Rows are points. Any point is a mix of the corners, with weights that add up to 1. It lies inside the corners' shape when no weight is negative. Is each point inside? If not, which corners have a negative weight?
(in the rows, 128 means zero)

Corners:
(1): [119 149  82]
(2): [216 123 159]
(3): [119  68 197]
(4): [ 93 215 121]
Points:
[155 160 162] -> outside (1)
[101 203 124] -> inside
[168 132 166] -> outside (1)
[200 121 171] -> outside (1)
[ 95 146 145] -> outside (2)

Corners:
(1): [101 124 114 108 132 141 101 159]
(2): [130 173  94  93 149 188 133 148]
(3): [161 145  98 148 144  24  82  93]
(4): [181 142 133 183 151   7  45 156]
(5): [134 135 167 159  83 138 104  89]
(6): [ 79 132 168 124  87 126 163 135]
(7): [125 131  85  83  78 199 202 146]
(8): [ 83  95 170 222 102 100 133 109]
(9): [166 113 105  79 152 135 147 158]
Points:
[155 119 112  96 142 129 140 151] -> inside
[129 149 121 117 124 154 129 132] -> inside
[ 85 115 154 140  94 133 148 127] -> outside (2, 4)
[142 121 111 102 129 139 144 148] -> inside
[126 128 131 125 110 147 136 142] -> outside (3)

Corners:
(1): [181 147  81  65 116 145 123 117 147 170 144 141 169 139]
(2): [ 76 144 143 192  45 124 162 111  78 200 120  86 166  98]
(3): [150  93  96 158 197 114  24 102 143 118 113  79 151 178]
(4): [100 122 114 156 100  94 170 125  97 131 124 120 119 122]
(5): [154  90  98 146 197 145 187 165 103 154 146 155 117 113]
(6): [155 121 157 186 127 113  75 138  87  75 141  91 162 112]
(7): [ 94 183 128 135 203 120  69 123  70 131 172 226 120 132]
(8): [138 185 145 140 111 124 174 177 185 243 164 211 123 113]
(9): [185  85 142 200 107 121 116 155 109 143 130 105  71 130]
(10): [155 101 114 192  91 156  92 133 107  85 170  76 139 118]
(11): [195  80 137 145 131 175 123 151 133  41  82  93 124  94]
(12): [ 78 127 130 172  97 116  83 135 103 158 108   7 132 152]
(13): [182 166 102 128 234 162  98  96 105  54 128 121 149 134]
(14): [118 148 127 130 155 155 143 156 134 157 110 149 171 189]
(15): [ 63 161 191 116  93 110 112  96 154 191 143 117 125 153]
Points:
[144 134 121 138 138 133 114 135 127 148 134 131 143 143] -> inside
[147 112 121 159 136 134 118 126 107 117 123  87 140 130] -> outside (7, 8)
[104 128 134 146  95 120 143 132 123 177 132 123 128 130] -> outside (6, 13)
[143 139 125 142 149 134 115 127 122 137 139 139 140 132] -> outside (12)
[106 137 124 144 137 124 101 113 110 147 133 105 150 146] -> outside (8, 9, 11)
[132 129 135 144 132 131 123 129  98 128 124 114 136 131] -> outside (3, 8, 10)

Corners:
(1): [120  32 129  98  92 115  96 138 113 238 163 218 217 172 118  24  93  67
 102 135]
(2): [146 161 180 134 146 115 161 136 123  88  90 150 224 109 122  92 123 146
 202  54]
(3): [ 88 146  98  98  88 171  87 134  74 108 127 161  93 113 144 140 182 139
 122  57]
(4): [175 141  86 118  82 150 113 108  59 101 163 177 162  67 210  23 154  98
 141 137]
(5): [122 124  92  45  75 122 139  77 146  90 101  89  31 106 215 126 220 148
 159 165]
(6): [181  92 107 134 127 194 147 150 136 135  75 182  77 137 106  89 112 117
 130 184]
(7): [138 121 144 170 166 121 191 107  89 171 103 162 117 122 153  97  79  92
 181 127]
(8): [ 95 120  94 102 168 105 148 162 102  64 115 122  77  97 150 115 141 122
 142 159]
(9): [168  90 163 144 138 191 148 153  95  87 140 139 102 178 163 148 118 126
 152  92]
(10): [108 206  76 122 148 148 174 139 170  78 113 156  98 132 131   7 166 131
 145 125]
(11): [159  66 126 137  41 132 174  91 143 151 136 148  68 152 209 179 165 182
  66 160]
(12): [156 121  17 110 170 101 186 138  91 181 114 133 149 167 124 112 143 144
 140 176]
(13): [127 100 141 126 137 192 142 187 126 163 179  65  13  97 104 149 125 240
 132 170]
(14): [128 199 149 169  18 176 154 198 106 190 148 105  79 143 126 134  79 117
 115 170]
(15): [104 102  93 157 188 234  99 201 178  96 124 155 109 100 132 164  75 154
 184 150]
(16): [121 144  59 131 203 165 165 107 230  61 142  79 167  87 103 147 144 106
  80  63]
(17): [152 110 108 116 105  47  94  63 151  92 146 115 129 146 121 150 153 165
 128  90]
(18): [150  72  64  69 200 124 111 139 128 175 153 174 147 101 207 149  63  89
  74  61]
(19): [102 146 143 122 173 158  68 169 117 161 104  76 143  99 177 164 139 166
 111 112]
(20): [ 89  57 140 116 103 164 159  85 136 101 104 151 126 130 133  68  88 181
 115 108]
(21): [104 120  95  29 165 107 132  91 104 176 149  94  60 140 120 134 154 201
  96 210]
Points:
[130 102 108 109 142 134 143 117 125 118 125 137 115 126 147 116 138 152
 130 127] -> outside (14)
[127 129  96 105 143 147 121 128 131 141 128 130 127 113 135 106 127 139
 136 129] -> outside (8, 9, 11)
[128 117 115 123 141 155 122 143 135 115 130 145 137 111 148 108 115 113
 131  88] -> outside (11, 12, 21)
[113 115 118 113 121 133 141 125 140 124 124 119 107 137 136 125 145 153
 135 131] -> outside (4, 6, 18)
[131 113 104 116 147 143 138 124 133 115 125 142 127 117 145 105 133 136
 132 118] -> outside (14)
[119 106 104 104 140 138 129 121 119 116 134 141 119 120 156 120 142 145
 128 108] -> outside (6, 14)
[125 115 108 114 139 139 141 137 126 133 127 130 107 132 137 124 130 148
 129 134] -> outside (4)

Corners:
(1): [ 75 173 106  85  96 125 155 189  95 112 221  88 176 157  48 156 136 176
 128 155]
(2): [ 81  79 184  65 142 163 118 160  99 115 145 121 143  73 169 113 160  74
 118 118]
(3): [132 174 106  60 162 152 106  82  96  96 141 188 119 174 173 206 191 149
 131 140]
(4): [ 90 182  91 150  97 148 101 167 108 149 152 118  83 177 116  91 127  63
 111 162]
(5): [115 144 118 170 120 103 160 116 112  93 140  93 121  97 180 147 202 100
 115 171]
(6): [132  78 150 114 161 167 174 135  99 120 165 137 135 111 161 124 180  92
 111  67]
(7): [ 53 174  42 164 182  97 117  80 186 249 190 112 120 187 117 180 102 100
 114  86]
(8): [180 146 201  66 195  51 135  74  91 128  73 158 143  78 142 139  79 193
  43 132]
(9): [127 160  65 153  89 177 119 145 146 144 138 108 160 189 131 166 155 120
 106 169]
(10): [154 178 175 165 137 102 150 162  97 161 138  93 180 150  76 118 199 169
  60 180]
(11): [154  50  91 180 130  76  66  94 189 101 109 186  57 155 162 122 111  91
  96 169]
(12): [127  94 176  90  84 159  85 117 185 140 167 128  98 183 189 112 141 138
 135 102]
(13): [ 72  97 140 160 114 134 117 134 112 147 123 135 167  72  67 196  76  89
 182 139]
(14): [ 86 119 200  58 170  59 198 114 129  81 120  96 127 111 145 195 144 199
  88  80]
(15): [ 64 182 156  48 173 177  96 199 140 176 232 116 120 132  85 158 101 181
 106  62]
(16): [152  95 189  72 164 145 191 182 157 180 170  97 143  97 152 100 164  83
 113 136]
(17): [ 51 171  95 140 106 112 175 202 170 118 189 110 176 109 150 146 177 129
 160  73]
(18): [ 53 106  79  63 111 134 154  81 178 175 104 144 149  72  85 176 169 153
 104 122]
(19): [131 142 103  91 156  91 137 166  91 148 152  95 152 102  59 180 182 111
 142 145]
(20): [ 98  94  85 158 151 109 113  46 197 134 114 119  79 112 134  89  92 170
 165 114]
(21): [141  69 140 123 113  94 134 112 143 145  74 178 108 128 182 143 145 189
  86 128]
Points:
[103 128 135 101 131 121 137 126 143 140 141 124 134 125 128 150 147 146
 109 120] -> inside
[ 94 191  83 140 120 123 140 129 137 170 158  99 160 142  99 154 143 121
 133 150] -> outside (2, 6, 11, 14, 15, 21)
[114 128 129 111 140 118 146 139 110 130 138 127 146 116 128 156 161 111
 111 137] -> outside (12, 15, 20)
[115 138 130 128 137 120 126 131 122 130 144 124 132 137 131 144 145 133
 115 130] -> outside (16, 18)
[105 119 125 106 138 123 134 128 139 131 145 129 124 122 140 150 141 121
 122 121] -> outside (10)
[125 171 190  93 160 142 148 181  94 164 170  99 176 137 107 154 159 115
 101 116] -> outside (1, 5, 11, 18, 20, 21)
[116 129 126 123 135 124 133 133 129 137 143 125 126 133 129 133 146 125
 110 132] -> inside
[ 98 145 108 125 119 122 135 146 149 160 157 116 139 151 113 164 152 135
 119 140] -> outside (2, 6, 8, 20)

Corners:
(1): [144 141 139 156 116 175  76 113 147 149  78  96 132 106 138 148 137 125
 121 107]
(2): [139 124 132 135  90 133 133 123  87 104 131  83 172 120 125 129 157  96
 155 157]
(3): [109  74  94 149 152 111 100 105 110 125 134 150 117 128  69 107 149 119
 135 124]
(4): [127 164 109 115 118 125 133 144 133  96 193 135  81 123 127 125 144 141
 132 129]
(5): [149  96  91 174 141 125 120  91 178 162  69 117 102 118  67 163 146 171
   7  94]
(6): [151 141 114 133 118 166 103 136 155 119  99  82 106 100 141 143 153  69
 152 105]
(7): [ 90 110  94 125 109 166 102 117 149 163 100  85 127 184 148 148 153 127
 126 133]
(8): [114 145  73 136 170 139 133  96 172 208  77 143 129 200 110 148 149 145
  98  78]
(9): [160 140 167 150 106 125 144 105 161 168  83  94 115 134 111 152 124 151
 107 114]
(10): [140 142 148 122 169 143 121 105  69  76 218 107 106 148 115 147 137 107
 125 127]
(11): [165 143 128 109 112 115 112 151 152 121 133 166  90 158 138 153 119 126
 106 148]
(12): [140 139 138 140 136 126 124 109 126  96 111 105 157 125 120 145 106  97
 143 109]
(13): [121  35 117 127 102 125 147 122  81 106  94  97 120 133 118 149 140 126
 149  87]
(14): [ 89 170  86 121 154 115 107  94 117 117 129 146 101 142 146  49 163 128
 139  91]
(15): [ 89 145 145 111 111 158 135 143 135 130 103 179 109 132 108 138 137 121
 121 120]
(16): [145 150 122 137  96 117 147 155 109  98  88  95 128  92  42  96 103 135
 142 118]
(17): [116 140 159 109 149 146  87 104 110 109  99  74 227 113 115 118 143 112
 122 125]
(18): [148 115 117 140 109 124 112 107 164  97  87 111 129 132  63 157 146 106
 140 120]
(19): [151 142 137 148 107 151 152 192 159 122  88 105 116 123 131 163 145 137
 150 160]
(20): [155  82 134 139 110 162 132 106 148 105 112 102 131 142 108 137 130 108
 122  97]
(21): [ 95 190 132 116 113 130 143 235  95 109 197 140 126 184 130  76 122 146
 112 128]
Points:
[143 112 129 139 117 138 129 127 140 135 130 124 106 152 114 161 142 136
 108 130] -> outside (6, 12, 14, 16, 17)
[131 124 110 130 131 127 120 117 128 122 132 114 120 146 112 130 140 123
 118 117] -> outside (1, 15, 19)
[128 130 126 127 123 133 120 124 125 121 122 121 125 139 113 130 135 124
 119 116] -> outside (19)
[138 119 117 141 116 137 120 117 145 128  85 107 126 119 100 138 137 124
 122 113] -> outside (10, 21)
[134 120 107 137 121 130 114 114 152 140 103 112 117 133 124 144 157 133
 123 123] -> outside (10, 12, 15, 16, 20, 21)
[137 138 133 131 121 135 127 128 134 124 118 114 125 141 116 138 132 131
 116 119] -> outside (3, 6)

Corners:
(1): [136  90  75 153  99 189 119 126 109  91 102 126 126 146  90 193 141 138
  89  63]
(2): [127 151  53 134 129 136  62 131 139  98 147 130 165  73  90 128 212 189
 167 104]
(3): [ 56 113 122  37 109 119 104 138 129 163 102  44 192 197 172 141  83 136
 146 186]
(4): [ 83 155 160  64  88  99 156 162  89 181 163  68 154 137 135  92  77 161
 145 146]
(5): [109 146 106 137 179  66 176 122 118  92 110 171 135 102 181  94 162 154
 156  99]
(6): [155 135  73 109 122  98 156 213 130  90 134 121 133 112 167 144 140 148
 204 148]
(7): [140 153  59 139 122 110 156  82 107 121 114 122 154 160 119 178 203 167
 163 134]
(8): [ 68 142 130  97  69 130  55  77 162 132  75 165 120 161 125 150 114 102
 121 135]
(9): [157 190  85 175 142 144 111 154 109  91 138 146 170  89 133 151 208 175
  76  86]
(10): [ 98 101 124 159 165 194  61 124 138  69 110 131 114 170  92 144  59  45
 130  89]
(11): [ 80  57 152 124  99 178  73 122 176 124 160 136 171 104  60 209 114  89
  92 149]
(12): [156 128 133 199 122 143  63 124 163  91  53 108 134 101  97 182  94 159
 103 107]
(13): [121 122  74 233 113 153 154 143 121 112  69 146 126  57 141 173 185 139
  98  94]
(14): [126  93 111 102 176  76 209 133 120 155 215  97 107 131 149   7 132 163
 100 136]
(15): [ 34 115 215 125  97 165 134 153 170 159 185 103  50 136 118 147  73 125
 116 112]
(16): [ 99 179  99  41 134 157 183 165 145 152 177 106 185 147  96  38 127 156
 136 122]
(17): [132 104  74 173 111 139 158 140 124  47 138  82 121 153 141 114 172 113
 126  73]
(18): [162 138  75 119 148  88 138 151 123  95  97  89 121 132 164 117 212 121
 163  89]
(19): [157 103 111 108 134 116 148 137 162 157 171  87 159 112 181 112 116 148
 155 107]
(20): [172 134  95 140 145 168 114  94 112  56  82 121 154 104 129 137 200 134
 129 131]
(21): [ 84 119 202  75  95 121 131 116 149 184 148 104 136 202 134  52 174 176
 150 162]
Points:
[129 126 105 125 131 142 126 132 135 110 126 113 144 128 129 128 140 135
 136 115] -> inside
[105 120 101 136 121 141 145 141 121 106 117 111 133 133 130 137 158 127
 145 113] -> outside (8, 9, 12, 14, 19)
[118 117 116 137 131 144 131 135 137 112 141 117 134 119 113 122 127 139
 137 110] -> outside (3, 8, 9, 18)
[121 130 103 128 123 135 115 139 139 111 126 113 147 121 121 135 144 146
 137 119] -> inside
[117 129 116 112 130 129 116 132 148 107 129 108 142 142 140 130 146 131
 152 122] -> outside (1, 4, 13, 14)

Corners:
(1): [205 124 179 189  63 193 107 116 113 150 111 136 154 119  64  67 127  81
 162 116]
(2): [146 112 210 113 152 111 121 161  92 144  75 187 159 126 132 219 152  98
 136 113]
(3): [148 176 122 121 117  78 148 137 140 167 147 187 115 141 121 156 133  88
 169 193]
(4): [ 81 170 242 126 159  95 179 161  97  97 127 146 142 112 153 222  94 199
 139 237]
(5): [159 194 108 165  93 180 127 125 156 152 163  68  73 183 102 149 145  87
 137  60]
(6): [ 75 184 121  45  86 111 128  90 176 163 121 119 116 120  94  73  92 125
 110 125]
(7): [163 158 127 113 177 139 121 130 123 150 119 163 102 140 132  90 127 110
 117 108]
(8): [150 168 203 111 150  61 168 145  86 135  85 208 144 128 136 172 114 206
 181  98]
(9): [ 75 198 102  83  36 129  57 119 118 167  81 144  87 126 109  27 117 123
 190 112]
(10): [151 129 134 120  91 119 175 116 142 114 112 116  92 133 149 179 157 118
 157 122]
(11): [153  89 118 186  51 177 119  85 130 120  90 163 146 164 128  81 126  89
 122 124]
(12): [180 166 183 134 165  96 118  74 150 192 162 165 152 106  97  91 128 145
 147 113]
(13): [178 117 119  56  41 173  86 142 120  77 148  65 107 186 147 138 125  83
  97 103]
(14): [243 127 125 190 133  93 177 148 161  97 180 112  92 151 158 157 134  73
  79  45]
(15): [115 162 162  62 119  27 135 133 177 159 111 212  40 107 130 127 133 193
 185 121]
(16): [184  76  80 158 142 110 150  96 132 146 135 155 121 103 127 179 129 124
  50 161]
(17): [113  56 122  85  43 203 155 170 144  63 164  89 124 119 175 179 156 172
   7 138]
(18): [119  87 243 143 140 127 182 158  77 182 110 170 166 148 109 137 142  99
 189 123]
(19): [183 116 121 145 101 164 122 112  99 164 134 167 139 135 158 104  87  55
 116 107]
(20): [ 31 147  99 118  75 179 121 119 183 105 176 123 142 103  95 106  63 187
 144 126]
(21): [188 122 165 203 145 145 118 195 128 176  63 140 148 142 169 164 143 126
 178 131]
Points:
[174 117 146 162 104 158 132 133 123 134 134 130 132 140 127 131 132  91
 125 117] -> outside (6, 8, 15)
[152 129 129 121 113 142 141 125 154 136 149 119 121 126 124 127 118 134
 108  93] -> outside (2, 3, 4, 9, 11)
[148 141 146 125 108 133 126 132 128 138 128 141 124 136 127 132 121 118
 129 119] -> outside (10)
[159 119 138 125  94 142 134 134 119 129 111 130 110 146 140 128 130 111
 120 114] -> outside (2, 3, 12, 20)
[143 142 158 104 111 116 135 143 126 137 118 148 109 142 143 143 135 122
 135 118] -> outside (1, 16, 20)
[153 123 165 133 119 132 146 141 122 126 113 145 129 135 137 160 126 131
 129 123] -> outside (3, 9, 12)

Corners:
(1): [131 115 112 122 147  80 155 122 152 167 171 154 136 106 128 115 129 136
 173 162]
(2): [180  94  83 142 151 126 152 119 142 118 159  84 177  86 147 155 149 209
 150 113]
(3): [152 173 148 130 102 104 140 144  79 159 117 172  94 230 182 146  81  76
 126 100]
(4): [106  88 145 129 125 111 103 134 128 174 162  89 149  92 150 117 128 134
 136 146]
(5): [ 67  99 114 115 122 160 118 155 148 168 149 116 184 149  99 140 108 193
 164 110]
(6): [101 145 119 160  80 125 156 121 168 105 192  96 144  82 139  77 127 182
  91 209]
(7): [113 102 145 112 168 103 194 121 155 103 126 103 173  85 104 111 126 175
 113 144]
(8): [ 89 153 128 163 170 105 151 117 127 120 119 119 165  99 148 120 143 189
 125 138]
(9): [111  55 129 155 175 118 149 181 129 159 136 139 197  72  84 145 165 168
 122 120]
(10): [163 179 119 148 113 138 134 110 112 160  99 149 116 210 146 139 102  64
 151 172]
(11): [134 137 162 158 156 157 118 150 154 107 155 142 128 106 134 143 127 198
 128 149]
(12): [139 170 131 134  63 111  97  68  91 132  85 189 105 212 179 130  82   7
 159 149]
(13): [132 178 132 108 103 121 152  97  28 142 151 139 112 171 124 145 112  89
 153 145]
(14): [112  71 125 105 171 131 108 141 119 131 135 154 172 161 121 174 103 135
  89 154]
(15): [122 174 101 117 137 112 156 115 109 156 145 172 139 175 138 136  53  24
 156 150]
(16): [157 193 134 102 150 127 104  97 135 149 122 169  87 214 148  96 121  38
 103  96]
(17): [ 91 149 115 132 105  88 174 132 176 134 159 138 133  98 114 174 177  99
  88 151]
(18): [117  97 101 143 134 162 188  94 186 150 123 154 139  96 172 116 183 167
  97  97]
(19): [152 182  86  63 101 134  94 141 111 150  77 191  69 215 171  91 132  15
 152 157]
(20): [120  87 122 136 152 123 159 133 170 138 169 107 202 122 136 114 192 127
 162 138]
(21): [ 77  79 107 175 148  89 184 137 166 109 150 142  80  95 134 136 169 155
 100 140]
Points:
[126 148 121 136 130 116 155 120 134 136 136 145 132 139 138 129 125 117
 137 142] -> outside (4, 14)
[128 124 119 127 140 118 142 122 134 135 139 136 141 127 138 127 138 116
 131 149] -> outside (3, 5)
[133 140 122 127 133 119 133 120 132 140 132 149 123 152 143 124 127 104
 129 133] -> inside
[113 141 138 110 126 108 117 119 118 137 130 153 114 169 145 127 126  91
 139 138] -> outside (2, 6, 9, 10, 15, 18)

Corners:
(1): [131 153 200 138  45 121 120 140 206 138 113 165  96 163  64 130 215 139
 120  67]
(2): [109 120  35 189  94 133 235  85  95 179  71 139  79 160 178 107 117 110
 237 183]
(3): [190 102   7 164 143 110 195 101  98 171 185 198  74 171 204 121 115 168
 171 120]
(4): [ 90  74  98  89 108 157 183 117 103 127 174  73 195  63 176 118  98 142
  75 147]
(5): [ 78  93 122  66  96 177  87 133  93  98 165 108 214 154 135 115 141 123
 109 120]
(6): [119 188 160 212 133  64 173 103 180 207  66 158  71 200 199 167 196 131
 198  97]
(7): [121 177 169 154  48 100  47 118 160 143 142 121  75 128  43  76 139  96
  86  63]
(8): [148 168  75 197 135  41 158 151 127 188  77 214  45  97 133 163 183 139
 145 159]
(9): [112 129  89 185 144 109 175 126  96 176 129 209  28 169 110 173 138  95
 104 153]
(10): [168  94 171 128 116 121 112 127 112 166 220 136 122 156 153  67 115  90
 172 159]
(11): [ 87  11  97  97 129 154  87 101 122  57 157  52 181 129 115  92 128 108
  78  96]
(12): [109  78 112  74 142 109  97  54  14  86 195  53 180 127 110 137 142 191
 132  81]
(13): [111 130 130 210  92 124 109  76 109 145  56 170 126 137 160 171 169 151
 141 133]
(14): [ 76  43  95 131 147 205  90  42  80  83 160  92 116 107  70  76 127 201
 112 160]
(15): [119  71 104 145 150 181 145  78  58  89 208  60 234 146 156 111 159 132
  35 100]
(16): [ 30  69 117 159 109 178  70 164 131  80 225  40 132 153 113 108 125 124
 156  64]
(17): [ 68  72 134 131 125 162 106 145  65 132 126 134 139 110 161 126 174 101
 143  65]
(18): [175 187  57 164 124 129 166 129 127 129  55 135  10 107 152 194 142 136
 143 137]
(19): [126 188 214 174 122 160  66 184 119 135 122 138 171 174  30 116 133 151
 113 102]
(20): [185 198 112 101 110 182  95 142 223 189 117 157 122 121  34 149 147 112
 143 103]
(21): [107 175 127 143 109 152 143 112 184  59 106 162  69 114  54 104 129  60
 144  57]
Points:
[123 111 105 136 114 165 116 113 117 119 157 117 125 131 112 103 119 113
 117 116] -> outside (1, 6, 8, 12)
[134 138 116 136 113 140 124 116 128 138 127 135 127 131 111 124 144 132
 135 110] -> outside (9, 16)
[115 109 115 138 123 154 121 100 111 115 152 115 134 133 110 112 141 132
 116 112] -> inside
[ 85 114 142 122  99 161  85 120 125  93 142 105 130 124  72 128 142 133
 109  86] -> outside (2, 3, 6, 8, 10, 15)
[ 88 105 135 139 108 143 132 139 113 113 119 111 123 136 155 143 144 107
 150 103] -> outside (3, 7, 8, 14, 15, 20)
[130 121 108 153 118 127 125 106 133 134 150 129 101 135 119 132 143 130
 118 113] -> outside (2, 5, 17, 19)
